Each point is reached from the start by the listed moves, each made once or not at all, plus a little noise. Say if it took an odd or an even number of moves. Then give how often each move was made.

Moves:
(1): [0.38 0.87 0.43 0.72 0.05]
(2): [ 4.42 -1.50 -0.67 -2.63  0.04]
Start: [-0.57  0.26 -0.53  0.50 -0.57]
Points:
[ 4.14 -0.25 -0.68 -1.52 -0.45] => even (1, 1)
[-0.57  0.33 -0.66  0.48 -0.39] => even (0, 0)

Moves:
(1): [ 0.37  0.55 -0.45  0.67 -0.25 -0.72 -0.27 -2.23]
(2): [-0.91 -0.48  2.56 -1.24 -0.05  0.13 -0.51 -1.49]
(3): [-1.43 -0.39 -0.60  0.61  0.01  0.18  0.35 -0.48]
(4): [ 0.49  0.61  1.36  0.27  0.69 -1.01  2.54  0.57]
(5): [-0.68 -2.62 -1.81 -0.38  0.24 -0.44  1.11 -0.27]
(6): [ 0.75  0.40 -1.19 -0.49  2.45  0.67 -0.61  1.93]
Start: [-0.71  0.88  0.86  0.01 -0.12 -0.25  0.27 -0.43]
Points:
[-2.45 -1.62 -1.99  0.86 -0.16 -1.26  1.41 -3.44] => odd (1, 0, 1, 0, 1, 0)
[-0.71  1.54  4.37 -0.30  0.27 -1.78  2.06 -3.56] => odd (1, 1, 0, 1, 0, 0)
[-1.54 -1.17 -1.39  0.03  3.28 -0.87  3.68  1.32] => even (0, 0, 1, 1, 1, 1)
[-2.13 -1.02  0.76 -0.56  2.98 -1.44  2.87 -2.40] => even (1, 1, 1, 1, 1, 1)
[-0.34  1.42  0.36  0.69 -0.39 -1.02  0.00 -2.63] => odd (1, 0, 0, 0, 0, 0)

Moves:
(1): [ 0.99 -1.93 -0.81 -0.21 -0.70 -1.56  0.92  0.15  0.93 -0.31 -0.02  1.50
  1.53 -0.82]
(2): [-1.52  0.03 -1.39 -1.08  0.16 -1.68  2.08  1.06  1.69 -0.86  1.28 -0.91
  3.01  0.06]
(3): [ 0.58 -1.67  0.10  1.39 -1.01  0.40  2.04  2.16  0.22  0.36 -0.15  0.77
  1.79 -2.14]
(4): [-1.56 -1.06 -0.26  1.30 -0.12  0.66 -0.58  0.17 -1.23  1.00  0.04  0.40
 -1.87 -0.07]
(5): [ 2.24 -0.16 -2.10 -0.20  0.42  1.61  1.51  1.88 -1.43 -1.25 -0.95  0.48
 -0.71  0.80]
(6): [-0.20 -0.38  1.14 -0.39  0.76 -0.32  0.17  0.21  0.03 -0.32  0.19  0.81
 -0.72  1.54]
(7): [ 0.29  0.03  0.22 -0.45 -0.67 -2.52 -1.50 -0.68 -0.21 -1.32 -0.50  0.44
 -0.42  0.73]
(8): [-0.01  0.27 -0.87 -0.98 -0.08  0.52  0.26 -1.30 -1.23 -0.10  0.03 -1.38
  0.48 -0.60]
(9): [ 0.12  2.18 -0.01  0.00  1.58 -1.40  0.22 -0.38 -2.66  0.33  2.22  1.96
  0.09  1.50]
(10): [-0.20 -0.63 -0.07  2.56  0.38 -1.16 -0.68 -0.19 -0.85  0.66  0.44 -0.28
  1.71 -0.96]
(11): [ 0.44 -0.43  0.32 -0.03 -0.66 -0.27 -1.97  0.51  1.48  0.89 -1.47  0.49
  2.63 -1.51]
(12): [ 1.61 -2.19  0.19 -1.72 -1.52 -1.24  0.15 -0.63 -0.94  0.60 -2.12  0.05
 -1.39  2.45]
Start: [-1.18  0.34  0.25 -0.82 -0.57  0.76 -0.68  1.07  1.27  0.59  1.35  0.57
 -0.20  0.14]
Points:
[ 1.48  1.21 -1.12 -0.27  1.10 -2.74 -2.66  1.05 -3.60 -0.54  1.30  3.04
  2.78  1.66] => odd (0, 0, 0, 0, 1, 1, 1, 1, 1, 1, 1, 0)
[ 3.24 -1.86 -0.49 -1.72 -0.37 -0.19  3.39  4.29 -3.56  0.29  0.51  4.68
 -1.07  4.26] => odd (0, 0, 1, 0, 1, 1, 0, 0, 1, 0, 0, 1)
[ 1.62 -1.21 -2.60 -0.59 -1.26  3.28  3.07  3.79 -1.21 -0.43  0.25  0.42
  1.40 -1.81] => odd (0, 0, 1, 0, 1, 0, 0, 1, 0, 0, 0, 0)
[-1.77 -1.93 -3.28  1.75 -0.45 -0.12 -0.33  4.52  0.83  1.02  0.63  0.76
  4.57 -1.61] => odd (0, 1, 0, 1, 1, 0, 0, 0, 0, 1, 1, 0)
